Each row is a point. Two turns around zero, p and q, are shown by what they do to some points. Write where each new point lands after one turn and then the other. Backwards means that the second turn is done in reverse. Each puzzle has new turns, and all numbers are rounded.
In the rows, 128 means zero.

Turn p:
166 141 => 168 126
85 160 => 100 173
129 102 => 119 103
129 98 => 118 100
130 138 => 134 137
Turn q:
133 156 => 135 156
120 132 => 120 133
89 104 => 87 107
171 120 => 170 117
Where do these land?
q, then p: 172 106 => 158 89
q, then p backwards: 85 141 => 83 128
p, then q: 115 106 => 107 114
p, then q: 129 157 => 142 154
q, then p: 139 130 => 139 125

Turn p:
154 136 97 => 155 135 98
103 118 134 => 104 115 134
150 94 117 => 156 97 125
106 164 164 => 98 166 155
Turn q:
132 109 149 => 128 121 156
132 114 66 => 143 88 81
126 110 131 => 125 113 138
112 142 159 => 107 153 146
150 108 130 => 149 112 143
116 185 133 => 117 180 105
Where do these land?
p, then q: 157 149 145 => 149 161 133
q, then p: 79 110 139 => 79 108 136
p, then q: 137 157 128 => 134 153 111
q, then p: 140 95 100 => 151 89 129

Turn p:
152 72 111 120 => 147 71 107 121
154 103 138 151 => 166 108 135 134
78 152 141 139 => 91 152 160 149
124 159 145 111 => 117 159 137 107
132 153 106 119 => 119 150 102 128
Turn q:
164 148 114 154 => 171 142 119 149
141 135 142 152 => 150 134 148 137
110 91 92 149 => 108 95 116 170
112 149 135 111 => 112 151 128 112
113 118 157 73 => 99 120 129 71
Where do these land?
q, then p: 158 110 158 143 => 160 110 138 98
q, then p: 112 84 144 77 => 80 80 130 106
q, then p: 131 128 109 138 => 137 128 121 146
p, then q backwards: 106 158 90 86 => 89 143 98 84
q, then p: 103 128 128 146 => 125 136 153 144
p, then q: 132 167 142 154 => 154 168 139 127
p, then q: 153 122 125 151 => 160 120 122 135

Turn p:
132 102 96 137 148 147 => 129 115 94 135 160 140
167 116 93 141 120 158 => 173 121 90 134 143 146
92 175 168 110 121 123 => 100 166 175 110 102 133
170 122 171 161 167 122 => 152 87 179 156 151 138
133 126 94 111 126 115 => 134 139 102 121 139 102
114 110 121 101 106 131 => 116 124 105 100 112 122
87 145 153 135 108 100 => 91 144 150 139 90 117
Turn q:
118 169 90 118 117 116 => 126 150 90 106 127 94
157 75 154 124 93 162 => 152 105 149 136 85 185
75 155 95 141 137 99 => 78 136 92 126 146 89
168 84 159 118 123 132 => 160 97 168 137 108 153
142 126 118 153 149 125 => 140 118 119 150 152 125
112 136 117 121 168 145 => 118 131 124 109 171 135
107 174 135 140 115 123 => 110 174 118 136 126 108
145 105 156 109 122 122 => 140 113 164 125 109 134
Where do these land?
q, then p: 145 150 133 114 172 93 => 124 107 169 135 149 89
q, then p backwards: 107 141 84 153 110 137 => 105 106 81 132 110 135
p, then q: 137 115 116 147 151 111 => 123 107 127 153 149 124
p, then q backwards: 126 121 122 172 101 156 => 139 107 124 163 98 157
q, then p: 113 113 109 147 96 114 => 118 132 89 145 107 126
p, then q: 132 98 155 81 129 154 => 126 103 153 75 115 147
p, then q: 161 167 127 109 148 97 => 151 138 169 143 139 87
p, then q: 104 120 178 101 117 163 => 110 141 150 85 100 167

Turn p:
134 157 124 119 82 135 149 105 => 119 156 131 147 96 118 155 96
146 85 107 143 139 167 149 104 => 164 86 97 137 134 144 156 110
117 125 161 167 100 110 129 179 => 113 110 159 151 90 116 107 177
146 134 95 149 154 156 75 144 => 175 142 112 146 152 156 84 137
100 144 125 130 164 100 155 114 => 85 128 115 129 168 114 141 136
167 143 134 128 153 141 161 125 => 149 136 139 137 153 132 175 139
161 146 165 91 136 135 131 106 => 141 148 172 105 144 129 158 104
133 81 131 144 165 83 94 141 => 145 92 123 97 157 96 86 160
107 104 91 108 98 129 144 149 => 117 127 85 109 85 138 131 135
111 149 138 89 123 110 94 113 => 107 159 144 98 133 124 101 101
87 140 137 139 96 142 126 128 => 94 124 133 151 99 142 112 113
Turn q:
157 89 112 133 126 130 155 157 => 154 88 108 126 138 150 141 155
111 88 130 143 112 130 146 110 => 110 83 128 124 116 142 131 111
119 116 135 174 157 158 166 132 => 108 105 117 184 141 157 147 126
136 142 162 124 133 152 96 121 => 141 152 168 141 135 134 112 112
133 168 146 116 92 95 91 124 => 143 162 158 106 92 86 125 128
119 106 95 107 128 146 145 153 => 116 116 106 106 144 158 121 158
148 95 80 152 142 158 156 113 => 136 100 72 144 130 175 123 118
114 137 118 156 121 144 147 133 => 107 126 119 151 109 145 137 138
138 156 161 114 122 82 117 102 => 142 148 148 114 120 77 149 100
113 191 170 90 139 127 107 110 => 114 197 170 119 143 102 137 106
121 119 98 100 137 84 81 154 => 138 129 114 95 140 81 83 158
Where do these land?
q, then p backwards: 146 90 170 161 156 118 124 115 => 143 113 153 176 135 146 124 84
q, then p: 153 113 113 151 88 116 133 167 => 160 123 127 117 76 129 135 159
q, then p: 155 158 92 147 154 169 145 154 => 153 151 106 184 132 162 129 155
q, then p: 161 136 126 107 147 116 150 162 => 143 144 120 123 146 133 159 172
p, then q: 167 159 144 147 117 156 106 129 => 164 141 151 169 112 130 147 113
p, then q backwards: 92 137 124 122 134 101 156 94 => 84 133 126 124 152 108 153 105
q, then p: 85 129 151 84 155 130 120 115 => 84 128 143 106 175 138 116 116
p, then q backwards: 119 134 85 89 145 119 100 102 => 133 137 91 86 154 131 118 92
p, then q backwards: 98 134 140 138 100 134 100 147 => 104 126 121 150 108 151 95 125
q, then p: 105 88 137 134 85 121 145 95 => 116 90 121 97 95 128 137 86

Turn p:
138 145 116 111 173 99 115 135 127 => 134 109 134 89 164 105 128 126 115
109 159 115 178 120 94 103 116 140 => 78 126 93 125 137 94 109 152 143
100 159 156 153 137 108 88 143 142 => 105 123 132 121 144 109 81 174 135
117 116 131 99 99 142 153 103 92 => 124 132 142 138 81 143 137 95 101
104 59 108 95 116 137 173 127 108 => 131 97 141 128 92 191 163 85 131
107 151 115 133 172 131 154 140 135 => 103 130 140 119 178 145 135 126 112
162 100 123 121 109 167 134 147 97 => 175 128 116 155 105 148 158 130 108
137 124 115 104 88 148 119 125 151 => 147 165 116 114 97 140 131 125 145
137 143 158 179 146 136 80 96 149 => 130 132 102 162 156 89 70 136 148
169 124 142 106 120 118 162 147 138 => 153 139 163 129 125 116 171 128 141
Turn q:
111 130 121 115 123 113 164 106 165 => 119 147 125 115 114 135 148 126 179
139 141 124 113 147 161 98 134 130 => 124 129 115 119 153 137 100 102 107
60 96 143 144 162 83 139 96 93 => 98 89 133 140 107 96 214 113 126
171 124 133 106 104 128 106 91 152 => 140 141 140 129 107 108 76 100 153
123 120 126 139 170 92 192 182 104 => 178 127 133 114 150 145 206 162 119
131 111 120 140 125 146 156 120 119 => 141 130 105 137 103 143 138 133 126
115 104 148 132 124 127 135 166 140 => 134 94 135 107 131 145 133 155 132
131 126 86 129 107 121 102 108 139 => 115 138 105 150 134 95 103 131 149
134 160 144 106 96 155 85 125 99 => 97 146 143 118 123 115 80 123 81
165 167 136 157 119 156 104 152 140 => 134 140 147 154 156 163 80 136 109
Where do these land?
q, then p: 104 124 157 83 123 98 102 141 126 => 130 101 180 98 108 130 112 115 134
p, then q: 116 141 88 109 156 158 103 135 149 => 132 156 97 110 157 121 116 90 105
q, then p: 162 104 109 140 87 110 116 97 131 => 122 125 100 123 114 91 127 164 168
p, then q backwards: 101 153 149 100 143 155 137 157 168 => 148 184 147 119 114 128 141 161 154
p, then q: 163 174 108 159 139 135 156 109 102 => 131 154 133 162 135 116 195 133 117
p, then q backwards: 162 125 155 125 116 147 111 96 106 => 173 113 119 135 124 122 118 98 100
p, then q backwards: 93 123 142 156 94 121 148 124 102 => 96 129 143 165 98 142 124 102 120
q, then p backwards: 81 124 169 153 150 94 153 130 129 => 128 103 125 125 123 93 189 162 118
p, then q: 165 111 96 163 111 122 94 145 117 => 169 141 93 138 146 112 130 166 153
q, then p: 134 101 107 92 160 141 160 147 147 => 159 154 122 95 141 131 161 90 128

Turn p:
128 88 159 127 110 148 108 85 161 147 143 96 => 126 71 134 115 124 179 132 127 145 164 152 131
127 70 143 116 135 130 139 103 149 117 108 103 => 127 82 139 104 144 140 166 121 158 123 151 125
106 159 174 114 155 138 158 142 119 114 168 119 => 92 131 153 120 98 117 110 138 111 107 140 186
177 125 94 196 110 117 146 112 134 149 110 136 => 157 143 133 197 133 129 170 127 139 165 116 99
137 130 85 211 111 106 111 145 117 132 96 110 => 117 132 118 197 152 106 145 137 114 151 120 61
109 99 143 123 109 152 127 69 117 141 98 103 => 98 107 116 116 154 185 156 101 146 141 136 128
104 138 114 114 143 146 126 151 144 128 150 159 => 141 139 105 127 114 114 90 137 142 106 139 145
109 175 130 100 151 89 128 151 147 137 138 157 => 125 151 127 107 83 84 91 116 137 120 102 134
114 137 113 83 148 146 141 134 119 113 139 141 => 136 153 116 99 127 122 115 117 127 95 147 153
121 160 117 92 133 104 142 192 109 152 158 140 => 129 171 105 97 95 79 111 163 102 127 117 145
129 167 148 71 134 153 127 150 138 102 130 117 => 123 157 160 81 112 141 96 138 119 94 142 136
137 94 176 123 145 155 98 114 108 142 94 121 => 109 106 149 103 189 151 125 135 149 150 118 143
139 124 103 161 81 104 135 133 121 102 127 163 => 159 125 109 170 121 131 148 134 108 104 89 103
156 125 93 160 127 103 104 110 109 117 135 126 => 154 123 126 159 146 115 137 101 95 148 123 104
Turn q:
171 165 124 103 124 95 151 152 171 99 91 117 => 147 189 171 76 118 106 128 113 126 115 103 126
126 132 119 130 120 139 89 122 158 93 81 119 => 148 122 128 86 109 155 112 121 91 98 110 115
148 133 95 134 97 128 110 144 129 147 83 109 => 150 127 134 91 105 140 115 146 144 139 116 81
149 158 133 144 109 119 115 107 121 103 161 97 => 131 156 128 158 96 106 123 154 90 123 130 121
100 168 145 109 131 155 146 102 92 134 116 102 => 115 144 114 126 159 146 132 163 90 175 123 139
95 117 143 138 103 95 153 120 126 142 137 179 => 102 134 113 154 117 154 159 115 173 124 106 155
105 113 81 131 160 166 102 161 160 120 168 126 => 106 109 106 115 147 117 91 115 129 80 190 110
119 85 168 112 138 93 92 119 94 174 165 135 => 87 57 152 174 120 106 142 135 144 145 113 142
170 129 133 121 157 112 140 137 84 114 130 155 => 161 126 128 137 142 82 117 134 148 139 107 164
101 148 100 131 175 167 118 175 148 110 113 116 => 131 129 120 82 183 133 102 141 117 86 160 117
119 82 147 153 122 123 128 149 115 148 134 123 => 135 89 133 146 128 130 166 133 151 123 142 117
162 134 148 136 88 145 130 102 162 146 111 150 => 152 146 158 139 89 172 116 105 133 147 128 131
89 114 129 141 175 135 158 85 123 158 134 148 => 109 118 103 171 186 151 130 95 132 144 119 130
136 112 126 108 91 118 160 117 110 105 168 115 => 116 147 104 138 92 93 160 121 124 153 147 142
Where do these land?
q, then p backwards: 175 122 91 99 102 120 122 130 99 110 118 148 => 124 136 122 98 145 93 120 142 160 167 154 158
q, then p: 102 142 131 170 173 108 125 105 152 135 110 130 => 99 131 165 151 173 122 124 104 136 108 154 121
q, then p: 150 135 96 148 76 153 84 138 93 94 136 142 => 183 135 105 123 125 141 124 171 87 124 121 78
p, then q: 108 137 120 102 106 122 108 162 132 94 122 121 => 125 117 115 92 114 96 136 151 96 124 128 131
p, then q: 76 134 118 155 135 119 168 96 134 136 116 92 => 91 152 80 155 126 159 159 111 122 119 142 109
q, then p backwards: 109 112 191 101 141 135 135 91 161 187 119 153 => 146 138 186 162 134 145 120 50 115 128 118 104
q, then p: 104 104 111 154 154 137 139 129 125 124 156 105 => 127 114 123 151 125 96 145 108 106 125 165 133
q, then p backwards: 118 125 177 125 140 110 166 136 131 162 134 172 => 146 119 165 154 155 153 163 90 120 140 101 143
q, then p: 148 154 75 115 93 126 99 162 138 131 154 119 => 126 110 118 95 87 136 95 145 87 124 126 85
p, then q: 149 136 86 103 124 167 120 148 124 93 126 141 => 150 148 135 130 125 83 93 151 97 117 140 147
p, then q: 138 103 182 111 152 122 125 133 106 185 94 139 => 96 119 167 93 174 156 120 94 162 132 110 138
p, then q: 157 146 118 90 114 120 89 127 97 100 161 134 => 152 103 123 124 120 97 98 158 114 171 105 154
p, then q: 128 95 137 160 134 111 152 119 165 111 128 102 => 132 127 131 152 117 126 185 99 135 120 151 120
q, then p: 131 148 158 161 149 141 160 115 136 129 119 93 => 106 158 165 152 142 111 134 132 113 143 138 162

Turn p:
134 80 139 135 97 86 106 123 131 126 169 123 123 164 => 121 124 125 133 91 81 99 82 120 150 159 121 144 144
128 141 157 146 116 148 50 105 180 141 153 86 154 79 => 150 145 122 89 122 155 67 87 204 138 119 121 118 81
131 145 167 168 148 150 117 128 159 124 174 133 105 76 => 152 128 150 147 123 139 87 129 156 116 143 147 84 64
108 158 97 117 91 149 142 129 93 103 125 124 184 130 => 123 165 96 125 128 175 144 135 96 115 121 102 178 122
164 177 117 138 113 132 157 138 136 122 118 129 113 124 => 155 170 132 140 115 138 148 161 127 116 124 127 100 141
118 92 165 131 113 136 133 132 160 138 135 153 124 157 => 125 102 143 130 92 120 122 111 134 136 144 178 145 135
147 133 104 66 144 135 122 144 106 145 125 135 116 110 => 137 122 119 86 172 119 149 163 119 138 154 117 124 134
140 146 107 131 162 141 148 167 107 103 116 123 116 104 => 116 126 135 142 145 134 135 189 121 108 126 101 111 118
79 151 124 92 147 79 125 108 104 107 105 158 132 114 => 89 141 125 100 175 109 148 104 85 88 105 137 127 118
119 121 84 109 145 132 130 121 145 106 104 136 138 137 => 99 112 88 118 133 137 151 136 133 107 123 124 123 147
79 146 101 121 120 91 161 140 123 128 100 136 102 107 => 84 156 117 128 143 108 157 145 92 136 92 147 108 114
133 130 135 133 150 108 153 134 138 157 151 119 110 186 => 117 133 155 171 132 106 151 113 145 147 159 141 125 162
140 75 139 142 143 133 123 120 121 174 151 123 136 123 => 155 84 127 147 138 103 115 114 148 165 136 129 148 116
113 63 143 109 128 141 110 90 107 139 142 104 95 159 => 118 67 142 115 122 127 124 79 111 179 148 114 125 142
154 171 104 143 105 129 146 97 135 100 81 150 163 122 => 159 159 95 127 113 154 153 132 119 76 83 125 126 150
128 134 150 122 147 139 164 152 117 98 81 109 148 98 => 119 117 159 119 120 140 159 170 130 98 89 107 142 104
160 110 143 172 109 148 88 148 115 165 147 132 117 184 => 156 121 147 159 114 130 68 124 140 165 150 137 148 182
Turn q:
187 138 183 138 124 98 122 173 146 162 126 111 170 89 => 149 120 140 125 84 113 105 191 135 151 92 136 127 54
91 128 101 126 83 141 124 110 164 118 156 143 126 148 => 96 138 136 130 87 140 156 98 123 118 156 141 145 165
117 172 112 124 128 131 158 74 119 160 111 158 128 134 => 140 155 124 126 153 161 150 77 122 151 98 150 157 129
126 160 153 135 134 106 121 157 128 161 116 73 155 110 => 105 144 127 138 119 119 113 169 108 175 94 112 116 92
123 104 117 127 178 114 100 143 143 119 116 142 111 100 => 117 101 103 145 141 121 108 121 177 121 136 124 97 114
146 140 83 95 124 133 149 116 124 167 117 127 137 168 => 143 148 99 108 149 148 148 131 124 170 152 141 172 139
122 141 114 107 112 130 185 108 133 140 81 141 145 152 => 127 129 106 108 155 150 168 131 118 136 94 153 174 146
100 118 127 86 102 153 131 127 122 103 149 137 120 123 => 115 136 139 103 123 154 157 128 121 99 152 130 101 151
100 146 118 128 125 145 139 111 103 167 93 180 164 170 => 122 131 136 137 169 178 120 116 111 145 119 188 171 144
153 81 141 140 157 109 112 128 105 163 128 98 107 91 => 161 77 132 133 137 116 111 133 137 165 131 91 93 100
119 128 91 122 115 159 122 98 125 75 159 123 148 130 => 110 145 116 116 117 148 131 100 105 78 164 99 143 138
166 143 170 173 102 61 109 166 105 132 90 103 139 101 => 138 106 128 110 101 70 71 158 99 152 66 142 113 96
135 80 163 128 173 132 103 119 150 113 139 107 110 137 => 125 100 160 139 140 112 116 142 178 118 143 79 121 130
135 137 138 127 119 156 99 138 132 88 139 135 87 134 => 142 155 137 129 112 118 110 127 145 92 139 120 101 166
111 107 112 157 139 170 140 140 132 102 145 138 99 127 => 140 120 122 174 131 123 143 119 126 88 150 119 114 157
118 125 127 134 134 110 133 141 116 78 185 130 103 135 => 119 143 145 126 131 78 140 110 120 88 165 122 103 125
Where do these land?
p, then q: 159 123 133 124 121 149 154 132 130 162 147 125 103 149 => 169 129 154 145 113 110 143 139 127 147 143 145 145 116
p, then q backwards: 89 122 134 144 111 133 156 169 116 153 144 99 124 139 => 108 149 138 141 134 119 124 137 152 179 142 108 159 151
p, then q: 118 152 135 110 100 124 113 98 139 99 118 157 174 165 => 115 161 129 95 141 160 127 106 111 81 135 125 169 141
p, then q: 153 106 135 166 112 138 133 187 86 174 98 93 125 151 => 122 112 150 155 117 119 87 197 117 183 113 153 157 121
q, then p: 144 102 104 147 193 98 111 88 124 128 171 154 134 115 => 152 104 99 127 129 111 119 75 164 118 128 108 94 69
p, then q: 123 102 150 164 121 162 120 137 115 132 128 117 93 136 => 149 98 162 143 108 143 102 142 127 149 132 132 114 150
q, then p: 100 142 168 100 114 120 143 102 171 139 87 95 129 125 => 96 128 152 111 120 151 174 145 146 152 86 160 151 141
q, then p backwards: 114 155 118 99 114 107 116 144 189 76 92 155 144 157 => 102 134 111 114 122 102 104 169 193 113 89 142 168 152
p, then q: 112 141 108 80 160 131 84 108 142 118 133 172 148 111 => 107 139 101 114 162 142 139 103 168 87 174 112 117 117
p, then q backwards: 136 135 135 124 124 95 109 127 133 115 145 180 138 91 => 161 145 118 139 134 106 132 150 96 83 137 151 135 124
p, then q: 138 126 105 157 106 135 122 126 113 159 145 75 98 114 => 152 136 121 154 109 130 118 133 128 199 117 112 121 133
p, then q: 119 191 163 92 127 118 119 144 145 77 108 124 145 149 => 92 189 156 106 138 139 148 143 128 73 105 126 117 144
p, then q backwards: 126 131 111 160 128 143 167 126 89 154 108 118 96 124 => 108 133 150 152 129 150 154 145 112 176 111 98 118 117
p, then q backwards: 148 114 106 129 163 144 127 105 143 104 156 150 166 78 => 168 97 100 127 172 134 144 137 127 97 128 143 144 83
p, then q: 142 78 115 121 126 125 145 126 85 130 141 105 104 116 => 142 90 132 121 135 111 133 142 98 175 141 107 113 112
